Each row is a point. The window is the flat piece filled in between its corners: a triangle in 3 columns, a solid with four corners in 4, and so on. A path goes straight from each point to the next, and from the last back to the first. List the points from which the path goes on through the window.
In the rows, 128 means zero.

Window (3 x 3):
[[197 160 139]
 [ 91 121 109]
 [118  97 116]]
Path:
(1): [156 141 181]
(2): [ 93 117 149]
(3): [ 96 123  93]
(4): [184 149 106]
(5): [165 152 164]
(6): [175 145 174]
(7): [196 162 109]
(8): [161 160 103]
Through the window after points: 2, 4, 6

Window (4 x 4):
[[ 87 104 106 102]
 [166 151  66 139]
 [141 161 215 133]
 [144 108 175 141]]
Path:
(1): [179 152  99 119]
(2): [191 122 185  93]
(3): [109 138 168 168]
(4): [ 91 114 155 159]
(5): [137 107 162  80]
(6): [162 126 137  77]
(7): [113 135 119 139]
(8): [109 144  85 181]
Through the window after points: 2, 6, 8

Window (6 x 6):
[[  7 132 139 112  65 129]
 [ 94  95 160 161 125 136]
 [111 106  98 136 121  98]
 [184 144 138 167 143  93]
 [166 142 110  98 167 110]
 [129 168  73 132 174 120]]
Path:
(1): [121 103 100 146  88 169]
(2): [ 95 143 123 137 152 110]
(3): [ 55 129 133 115 127  89]
(4): [ 75 131 117 110  97 141]
(5): [134 149  98 119 141 137]
(6): [ 98 152 105 129 179  66]
(7): [173 133 127 117 209  78]
(8): [186 146  78 118 134 143]
Through the window after points: 1, 5

Window (8 x 8):
[[148 153 128 210 149  99 119 183]
 [139 125 126 119 126  70  96 145]
 [199 159 163 152  91 119 125 148]
 [113  87 177 130 231  67 221 131]
 [163 128 119 130 122 141 109 141]
 [ 96 213 163 154 116 148 116 116]
 [173 138 174 167 158 114  97 154]
 [ 33  77 121 147  71 109  74  95]]
Path:
(1): [157 137 138 177 174  82 140  82]
(2): [119  98 165  96 152 117 147 202]
(3): [113 115 170 133 139 121 124 211]
(4): [117 144 145 164 182  90 131  66]
(5): [125 147  98 180  89 105  53  62]
(6): [100 140 158 139  84 148  90 179]
(7): [133 133 149 142 124 137 112 181]
(8): [160 149 107 173 146  79 119 101]
(9): [170 149 133 165 125  96 106  89]
(10): [131 139 148 125 108 132 117 174]
(11): [105 105 161 127  95 125 111 176]
(12): [135 117 101 176 135  88  90  81]
(13): [176 127 117 171 147  92 101  83]
(14): [134 132 167 128 139 121 120 184]
(15): [110 125 176 118 123 126 127 175]
(16): [159 132 130 150 133 108  96  84]
Through the window after points: 1, 7, 9, 13

Window (9 x 9):
[[178 139 155 136 130 108 102 183  88]
 [159 142 166  84 107 107  29 149  92]
 [132 130 164 114 105 154 120 100 154]
 [216 163 129 125  97  94  63 125 120]
 [ 45 109  60 134 122 147 145  61 133]
 [ 93 177 130 124 164 111 123  83 130]
 [184  98 180 155 133  94  36 117 119]
 [ 86  97  97  78 148 107 174  51 133]
 [ 87 109  68  96 188 187 147  46 140]]
Path:
(1): [ 93 137 130 123 122 139 126  66  80]
(2): [103 118  78 131 139 121 122 125 169]
(3): [140 123 107  99 149 119 109 107 171]
(4): [141 140 121 120 127 150 107  80 102]
(5): [118 139 111 104 107 148 144  48  65]
(6): [103 105  98 125 149 103 109 119 174]
(7): [148 132 118 118 133  94  72 120 133]
(8): [158 133 132 122 126 116  92  99  84]
Through the window after points: 1, 3, 5

Window (11 x 11):
[[ 63 109 124 151 181  98 149 151  85  97  97]
 [167 120 159 147 109 172 206  70 105 100 144]
 [176 193 215 134 156  39 123 193 109 132 161]
 [148  82 190 160 147 173 163 112 236 112 147]
 [103 118 163 121 120 163 143  38 129  90 135]
 [133 137 118 102 114 209 150 151 171 158 123]
 [112 133 152 210 144 183 122 155 120 118 153]
 [157 136 141 120  54 139 146 174 186 116 141]
 [139  86 203  88 112 144  70 130 155 199 110]
 [131  92 101 154 157 114 130  82 168 118 105]
 [183 130 137  90 144 171 148 119  63  82 146]]
Path:
(1): [115  89 145  84 109 135 139 109 138 166 182]
(2): [181 131 179 122 128 139 122 128 154 109  60]
(3): [145 118 169 143 136 149 135 129 169 117  95]
(4): [119 102 157 136 113 139 162 117 157 142 188]
(5): [116  95 120 123 136 147 155 121 135 131 150]
(6): [133 124 152 155 116 201 123  97 146  87  62]
(7): [146 115 158 138 164 175 138 108 144  97  87]
(8): [128 102 152 134 149 150 148 103 152 127 151]
Through the window after points: none
